Every row gives one point. Examples show where two turns around zero, p and q, send a point. Where does a point land after both, in the order given? Backwards means that the second turn is done in reverse. Each puzzle has new turns, and all numbers are rounded.

Turn p:
0.031; 0.006; -0.391 => 0.223; -0.169; -0.275
-0.124; 0.039; 0.150 => -0.058; -0.016; 0.189
0.023; 0.109; 0.141 => -0.166; -0.011; 0.068
0.070; -0.154; 0.101 => 0.000; 0.196; 0.019
Turn q:
0.025; 0.101; 0.083 => 0.031; -0.123; 0.041
0.147; 0.108; -0.067 => 0.192; -0.027; -0.006
-0.015; 0.152; -0.011 => 0.074; -0.055; 0.122
-0.202; -0.346; -0.213 => -0.221; 0.388; -0.078
0.045; -0.015; 0.208 => -0.075; -0.183; -0.080
Where do these land?
q, then p: 0.025; -0.047; 0.085 => 0.100; -0.005; -0.004
q, then p backwards: 0.053; -0.004; 0.093 => 0.007; 0.079; -0.072
p, then q: 0.089; -0.230; 0.134 => 0.144; -0.154; 0.185
q, then p backwards: 0.072; 0.170; -0.245 => -0.166; -0.256; -0.027
p, then q backwards: -0.029; 0.109; 0.233 => -0.252; 0.014; 0.056
p, then q: -0.211; 0.003; -0.300 => 0.097; 0.059; -0.349

Turn p:
-0.073; -0.024; -0.050; 0.302; -0.095; 0.026 => -0.250; 0.011; -0.071; 0.022; 0.035; -0.200
-0.224; 0.126; 0.066; -0.088; -0.197; 0.004 => 0.075; -0.183; -0.049; -0.245; 0.042; -0.118
0.290; -0.236; 0.198; 0.076; 0.005; 0.214 => 0.088; 0.160; -0.309; 0.310; -0.073; 0.017
-0.153; -0.074; 0.109; -0.115; 0.044; 0.146 => 0.034; -0.135; -0.154; -0.073; -0.128; 0.112
-0.096; 0.136; 0.065; -0.088; 0.051; -0.340 => 0.051; 0.147; 0.178; -0.306; 0.071; 0.059
0.164; 0.142; -0.016; 0.163; 0.132; 0.180 => -0.120; -0.014; -0.068; 0.220; 0.215; 0.100
0.087; 0.067; -0.163; -0.046; 0.134; -0.269 => -0.007; 0.151; 0.317; -0.023; 0.039; 0.077
0.007; -0.137; -0.209; -0.203; -0.074; 0.037 => 0.128; -0.133; 0.157; 0.095; -0.201; -0.047
Turn q:
-0.289; 0.223; -0.032; -0.196; -0.225; -0.137 => -0.020; 0.216; -0.348; 0.109; -0.113; -0.222
0.167; -0.099; 0.191; 0.125; 0.206; 0.010 => 0.112; -0.244; 0.198; -0.011; 0.140; 0.035
0.049; -0.303; 0.012; 0.177; 0.036; -0.018 => -0.132; -0.202; 0.128; -0.222; 0.046; 0.033
-0.208; 0.050; -0.163; 0.157; 0.003; -0.074 => -0.242; -0.064; -0.094; 0.108; -0.138; -0.018
0.087; 0.020; -0.118; 0.116; -0.098; -0.141 => -0.200; 0.077; 0.091; 0.030; 0.065; -0.076
0.163; -0.113; 0.053; -0.162; 0.230; 0.080 => 0.254; -0.050; 0.212; -0.083; -0.068; 0.062
-0.155; 0.173; -0.134; -0.067; -0.152; 0.026 => -0.081; 0.188; -0.198; 0.102; -0.092; 0.006
0.187; 0.050; 0.191; -0.151; 0.001; 0.253 => 0.309; 0.080; 0.012; -0.032; 0.161; 0.178
Where do these land?
q, then p: 0.061; 0.296; 0.141; -0.154; 0.071; 0.146 => -0.108; 0.115; -0.004; 0.290; 0.229; -0.014
p, then q: -0.092; 0.131; 0.106; -0.016; -0.214; -0.243 => 0.230; 0.114; 0.122; 0.049; -0.079; -0.230
p, then q backwards: 0.046; -0.304; 0.006; -0.009; 0.218; 0.055 => -0.145; 0.140; -0.277; -0.046; 0.076; 0.141
q, then p backwards: 0.149; -0.137; -0.088; -0.205; 0.041; -0.234 => -0.037; -0.072; -0.124; -0.028; -0.183; -0.302
p, then q: 0.034; 0.085; -0.067; 0.349; -0.202; 0.065 => -0.153; -0.201; 0.023; 0.118; -0.203; -0.245
p, then q: -0.048; -0.124; -0.078; 0.113; -0.050; 0.245 => -0.276; -0.062; -0.049; -0.114; -0.054; -0.030
q, then p backwards: -0.150; 0.053; -0.020; -0.078; 0.135; -0.034 => 0.001; -0.175; -0.029; -0.071; -0.071; 0.098

Turn p:
-0.220; 0.112; 0.030; -0.181; 0.035; 0.172; 0.062; -0.161 => 0.183; 0.145; -0.171; 0.127; 0.182; -0.058; -0.081; -0.111
-0.078; -0.001; 0.142; 0.084; -0.074; -0.117; 0.158; 0.074 => -0.023; -0.181; -0.013; -0.023; -0.090; -0.120; -0.063; -0.150
-0.186; -0.028; 0.049; -0.172; -0.148; -0.009; -0.089; -0.196 => 0.087; 0.062; -0.308; -0.039; 0.090; -0.015; 0.114; -0.082
0.022; -0.085; 0.032; -0.188; 0.209; -0.147; -0.060; 0.019 => -0.149; 0.039; -0.073; -0.143; 0.142; -0.064; -0.129; 0.151
-0.291; 0.029; 0.064; -0.021; -0.078; 0.148; -0.146; -0.003 => 0.170; 0.001; -0.062; -0.041; 0.220; 0.054; 0.111; -0.204
-0.003; 0.049; -0.202; -0.070; -0.089; -0.032; 0.038; 0.110 => -0.054; -0.065; 0.031; 0.163; 0.055; -0.072; 0.139; 0.092
0.714; -0.158; 0.114; -0.022; -0.100; 0.072; -0.037; 0.063 => -0.395; 0.029; 0.030; 0.074; -0.372; 0.465; -0.112; 0.197
0.282; 0.134; 0.103; 0.017; -0.059; -0.052; -0.081; 0.113 => -0.051; -0.190; 0.025; 0.027; -0.112; 0.228; -0.082; 0.150
-0.063; 0.068; 0.013; 0.260; 0.110; -0.065; 0.087; -0.034 => 0.155; -0.033; 0.169; -0.090; -0.122; -0.136; -0.068; -0.035
-0.195; 0.048; -0.435; 0.338; 0.022; 0.009; 0.004; -0.089 => 0.265; 0.131; 0.296; 0.024; -0.061; -0.255; 0.323; 0.058
0.019; -0.168; 0.091; -0.045; 0.172; 0.021; 0.063; 0.105 => -0.190; 0.061; 0.076; -0.078; 0.068; -0.026; -0.151; -0.065
Turn q:
-0.061; -0.092; 0.024; -0.519; 0.008; -0.022; -0.162; 0.093 => -0.195; -0.077; -0.337; -0.043; -0.182; -0.056; 0.334; 0.102
0.080; -0.209; 0.006; 0.009; -0.009; -0.284; 0.340; 0.014 => -0.190; -0.074; 0.291; 0.273; 0.138; 0.032; 0.153; 0.049
0.172; -0.050; -0.062; -0.306; 0.029; 0.111; -0.178; 0.049 => 0.087; -0.030; -0.331; 0.067; -0.077; -0.037; 0.180; 0.122
0.063; -0.127; 0.040; 0.193; -0.181; -0.149; 0.074; -0.103 => 0.013; 0.098; 0.264; 0.013; 0.186; -0.091; 0.026; 0.083
-0.049; 0.061; -0.005; -0.184; -0.119; 0.035; -0.075; -0.072 => -0.068; 0.064; -0.173; -0.098; 0.036; -0.077; 0.096; -0.039
-0.025; -0.259; -0.123; 0.296; -0.085; -0.182; 0.047; -0.072 => 0.005; -0.077; 0.323; -0.041; 0.235; 0.006; -0.058; 0.219
0.007; 0.138; 0.123; 0.320; 0.075; -0.125; -0.014; 0.026 => 0.156; 0.076; 0.293; -0.066; -0.071; 0.110; -0.094; -0.111
-0.030; 0.148; 0.047; 0.050; 0.147; 0.277; -0.131; -0.220 => 0.214; -0.092; -0.154; -0.120; -0.047; -0.157; -0.180; -0.200
-0.160; 0.137; -0.087; -0.077; 0.166; 0.113; -0.012; 0.142 => -0.078; -0.098; -0.167; -0.051; -0.148; 0.169; -0.124; -0.081
-0.012; 0.395; -0.082; 0.098; 0.069; 0.193; -0.046; 0.038 => 0.151; 0.109; -0.172; -0.076; -0.038; 0.183; -0.227; -0.248
0.016; -0.143; 0.120; 0.120; -0.099; 0.032; 0.160; 0.105 => -0.096; 0.098; 0.165; 0.146; -0.031; -0.082; -0.105; 0.104
Where do these land?
q, then p backwards: 0.243; -0.088; -0.095; 0.245; 0.280; 0.006; 0.090; -0.250 => -0.211; 0.422; 0.023; 0.114; 0.008; 0.091; 0.051; 0.194
p, then q: -0.006; -0.098; 0.021; 0.117; 0.047; 0.011; 0.056; -0.032 => -0.030; 0.078; -0.009; -0.060; 0.018; -0.068; 0.092; -0.079
q, then p: -0.161; 0.336; -0.130; -0.084; 0.000; -0.093; 0.059; 0.065 => 0.201; 0.296; -0.099; 0.152; 0.120; 0.011; 0.020; -0.061
p, then q: -0.146; -0.147; 0.088; -0.244; -0.142; -0.181; 0.153; 0.054 => -0.134; -0.274; 0.078; -0.167; 0.211; 0.118; 0.035; 0.053
p, then q: -0.404; -0.273; -0.173; 0.060; -0.023; -0.025; -0.200; -0.007 => -0.166; -0.212; 0.027; 0.237; 0.053; 0.041; 0.202; -0.372
p, then q backwards: 0.184; 0.211; -0.058; 0.018; -0.291; 0.045; -0.132; 0.264 => 0.108; -0.141; -0.189; -0.082; 0.308; -0.240; 0.108; 0.134
q, then p: -0.076; -0.121; -0.043; 0.022; 0.115; 0.147; 0.113; -0.030 => -0.058; 0.021; 0.038; -0.209; 0.026; 0.007; 0.145; -0.022
q, then p: 0.153; 0.068; 0.332; 0.111; 0.007; -0.254; 0.018; 0.121 => 0.135; -0.197; -0.137; 0.117; -0.251; 0.109; -0.184; -0.180
q, then p: 0.131; 0.024; -0.078; -0.183; 0.080; 0.218; -0.097; -0.028 => -0.077; 0.074; 0.130; 0.073; -0.105; -0.069; 0.201; 0.179
q, then p: 0.081; 0.089; 0.137; -0.062; -0.074; 0.125; -0.061; -0.159 => 0.045; -0.034; -0.084; 0.008; -0.126; -0.100; 0.005; 0.226
